Each row is a point. Each copy is the shape, with its points in the same order, turned, moved and blurred by noise. Some copies are also mirrored. Which?

Shape, 6 rows:
[[ 1.8  3.1]
 [ 1.2 -2.5]
 [ 0.3  2.5]
 [-5.7  2.0]
 [ 0.2  5.3]
 [ 4.0 -2.2]]
Copy 1:
[[-0.8  3.7]
 [ 2.7 -0.9]
 [-2.0  2.4]
 [-5.2 -2.7]
 [-3.7  3.9]
 [ 3.6  2.1]]
Copy 1 is: only turned
Copy 2:
[[ 1.9  1.8]
 [ 1.3 -2.7]
 [ 1.0  1.4]
 [-4.9  2.2]
 [ 1.7  4.2]
 [ 3.3 -3.7]]
Copy 2 is: only turned

Shape, 7 rows:
[[ 2.5 -2.2  0.6]
 [-0.4  2.2  4.7]
 [ 3.9  1.2 -1.6]
 [-0.3  0.2  2.1]
 [ 2.3 -1.7 -2.9]
 [-3.8 -1.3  1.3]
 [-5.4 -2.6  5.5]]
Copy 1, 7 rows:
[[ 1.5 -2.6 -2.3]
 [ 5.0  2.5  0.8]
 [ 0.6  0.3 -5.2]
 [ 2.4  1.1  0.4]
 [-1.4 -2.0 -3.3]
 [ 0.0 -0.4  3.3]
 [ 2.9 -0.1  7.1]]
Copy 1 is: only turned
Copy 2 (7 x 3):
[[ 1.7  1.6 -2.5]
 [ 0.7  3.5  3.7]
 [ 4.0 -2.4 -0.7]
 [ 0.3  1.5  1.2]
 [ 1.0 -2.1 -3.0]
 [-3.8  1.9 -0.2]
 [-5.1  6.3  1.2]]
Copy 2 is: mirrored
Copy 3, 7 rows:
[[ 3.1 -1.3 -1.1]
 [ 5.4  3.9  1.7]
 [ 0.9  1.3 -4.1]
 [ 3.1  1.6  1.6]
 [-0.4 -1.5 -2.2]
 [ 1.8  0.4  4.9]
 [ 5.2  0.3  7.7]]
Copy 3 is: only turned
Copy 4 (7 x 3):
[[ 4.1  2.2  1.3]
 [-1.3 -0.5  5.5]
 [ 1.8  3.9 -0.7]
 [ 1.9  0.0  2.0]
 [ 3.6  2.2 -2.8]
 [ 2.1 -3.8  1.8]
 [ 2.3 -6.1  6.4]]
Copy 4 is: only turned
